Each row is a point. The window is the flat piece filled in between its corners: a triangle in 3 columns, a solid with four corners in 4, and so on. A path goes straight from each point to the next, and from the last back to the first. After which points does the path pass through the window?

Window, 3 rows:
[[ -4  59  22]
 [  1   6   1]
 [-36 -48  24]]
Path:
(1): [ -6  50 -18]
(2): [ 7 38 31]
(3): [11 26 27]
(4): [-55  11  -2]
(5): [-53 -47  14]
(6): [ 9 -8 36]
(7): [ -7 -25  33]
(8): [-38 -21  -7]
(9): [ -8  62 -20]
(10): [-1 45 59]
(11): [ 9 52 34]
(12): [-20  41   0]
(13): [-22  37  14]
(14): [ 0 31 28]
(15): [-23 -34  34]
(16): [-36 -34  -9]
Through the window after points: 3, 5, 7, 9, 11, 13, 15

Window, 6 rows:
[[ 18  23  16 -38 -11   7]
 [  2  47  24 -42  24  51]
 [-18 -19  35  18   4 -65]
 [-18  31  43  46 -13  49]
 [ 10 -30   0  64  33  41]
 [-30 -16 -41 -24  -7 -16]]
Path:
(1): [ 14 -79  29   5 -11 -11]
(2): [ -8  60  34  12  13 -11]
(3): [ -5 -18 -17  55  23 -19]
(4): [  8 -19  20   9   5  42]
(5): [-27 -40  11   9   8   5]
(6): [23 36 -5 66 35 18]
(7): [ 5 39 31 49 10 23]
(8): [-41 -47  -9 -53  11  -2]
Through the window after points: none

Window:
[[ -9 -17 -24  -1  17  16 -10 -79  57]
 [ 34 -18  49 -17 -12   8  46  40  74]
 [ 25  21  11  53 -17 -16 -79  32   0]
 [-22 -47   0   1  23  20  -2 -35 -24]
 [-26 -65 -23 -54  71  30 -19 -37   6]
 [ 20 -22 -17 -25 -20  12  57  44  60]
 [ 34  60  21  19  -9   6 -21  33   2]
 [  0 -35  13 -68 -10 -23  45  14  36]
 [ -5  22  25   6 -39  26 -33  30  28]]
Path:
(1): [ -2  11  22  12  19  15 -11  20  16]
(2): [ 39   9 -18 -43 -32   8 -20 -11  17]
(3): [ 44 -21  12 -16 -23  23 -69  18  50]
(4): [ 9  1 14 10 -4 -8 25 30 28]
(5): [-74 -41  11   1  49 -42 -41  10  25]
(6): [ 28 -12 -13 -25 -11  41   2 -16   4]
(7): [ 44 -36  -8 -23 -41  13  -5 -31 -27]
(8): [-16  11  26  -2  23  -8 -14  26  45]
Through the window after points: 1, 3

Window:
[[-23 -66 -29   1  23 -23 -17  31  24   2 -47 -21]
 [ 23  43  12   6 -29 -15  -1 -33 -10   4 -25  -6]
 [ -1  14   8  13 -20  36 -13  -7  -8 -20 -36  19]
 [ 30  34  32 -24   3  32  -4  20 -14  18  -7  -1]
 [ 15  32 -24  -2 -22  10  17  25  -7  11  -1  31]
 [ 11  19  17  27  -9  18  28  21  15 -11  10 -26]
 [-10 -53  -4  -8   7 -55  10   6   0 -71  31   7]
 [ 19  32   5  15 -25   8 -42  29   6   3   2  -1]
 [ 28  56  30 -18 -32  21   8  30  41  -3 -20  13]
 [-16 -59 -44 -22  12  12 -22   0  46  -3  -2 -31]
 [  4 -95   6  12 -14 -38  10   0  19 -21  25  11]
 [ 35  21   1 -18 -52  25   4  38 -10 -10 -18 -18]]
Path:
(1): [ 64 -34 -46   4  22   1 -45  10   5  22 -15  15]
(2): [ 30  -4 -13   2 -25  12 -18  18   3 -18 -11  -3]
(3): [-10  26  36 -14 -19   3   9  30  10  23  10 -15]
(4): [-17   6  49  -1 -40  -3  -7  46  18  12   1  -9]
(5): [ 19 -11 -23   7   6   0  -3  -1  12 -15  -4   3]
(6): [ 63 -15 -18  19 -11  35  10   9  35  20  -5  -2]
(7): [-22  17  22 -20  -7  -1 -12  34  -8 -20 -13  -2]
(8): [-20 -31  15  -4 -19  -9   7  15  11 -25  -5  -4]
(9): [ 66 -16 -53  -3   8 -13 -38 -23   4  -4   1  26]
(10): [ 52  11   5   6   3  43  -3  -4  21  -7 -14   2]
(11): [-40  21   6 -18 -38 -18   0  37 -38   1 -12  13]
(12): [-12 -14  -3 -21 -17   1   1  17  15  -2 -20  -6]
(13): [ 26 -28  -9   6   3   0   1   9  12 -18   8  -3]
(14): [ 65  22  -4  -5  -8   9 -18  13  13  -3 -12  20]
(15): [-41  12  23  -9 -16  29   6  19  -7  23 -19 -28]
(16): [-10 -13  16   6 -22  -5  14  10   4 -21   6  -5]
Through the window after points: 2, 10

Window (14 x 14):
[[ 26 -23 -23  -9  -9 -12   2  45  27  -4  14   2 -15 -29]
 [ 10  18   3   7 -24   9  29  50 -12  16  12 -25  11   7]
 [  6 -13 -58 -42  -9  13  14  32  14 -24 -22 -10  20  10]
 [ 15 -34  -5 -42  -7  -9  -6 -53  12   4   5  -1  11  -7]
 [ 26   5  14  11  34  -1  -4   8  15  -2 -16  17 -36   0]
 [-17  26  26  23 -12 -33 -19  -1   0   8 -26  -3 -42  22]
 [  8   7  31 -26 -25   9  -4  23  28 -17  23 -33 -40  -1]
 [-36   9  22 -42  36 -15  -7  32  28  -6 -40   6  26  -6]
 [ -5  28 -49 -22  -6   1 -27  33  41  28 -19 -31  20 -15]
 [ 15  -3 -45  15 -25  15   3   3 -19 -22  37  10  26  31]
 [ -5 -19  -3  -6  37 -19  16  22  -2 -36  -4 -27  -6  26]
 [-45  10 -16  -9   1  18  45   3 -13  -7  -6 -34  37 -39]
 [-14 -52 -30 -14  22  13  37  10  14  13  22  22   7  14]
 [ 20 -95  14 -13  20  26 -24  38  24   6   1  31 -14  -2]]
Path:
(1): [  0  -5  -5  -7  -8   2   4  17  25 -14   0 -11   7   5]
(2): [ -6 -17 -39 -25   7  -6   4  35 -18  25  -3  -7 -10   1]
(3): [-13  19 -20 -32 -10  20   6  15 -19   6   8  13 -10 -11]
(4): [ -3 -12  27 -12   5 -11   2  23  42 -18  -7 -36   3   0]
(5): [  0 -13 -10   9 -16 -12  14   8  31 -40 -41 -10  62 -22]
(6): [-13   0 -11 -14  12   9  17  14  -7   1   6 -14  -5  -2]
(7): [ 15 -16 -17 -43 -24  -6  21  37 -38  -3  16  -2 -19   2]
(8): [ -6 -14 -21  18  26  12 -10   4  54  -7 -12 -15  18   6]
(9): [ -6 -18  -3  -4   5  16   7 -30  34  -5  -5 -11  34  -5]
(10): [ 12 -24  -8 -49   0 -21  -5  13 -10   6   1   6 -21  -3]
(11): [-15  -1 -27 -38   8  -1   2  25 -26   4 -11  18 -15   4]
(12): [ 10 -21   1  15  -8   4  19  11  27 -15  13 -18  13   4]
(13): [ 18 -49   1  27  -9   2  -1   5  47 -19 -12  11  10  33]
(14): [-17  23 -18 -42  15   1  19  22 -36  -5  17 -10   0 -12]
(15): [ -7  -1 -12 -49  -4  24  -5  29 -15  17  11  -5  11  -3]
(16): [ -6  -9  -4  10  -3 -16  13  11  20 -17  -4 -15  -4   6]
Through the window after points: 3, 5, 9
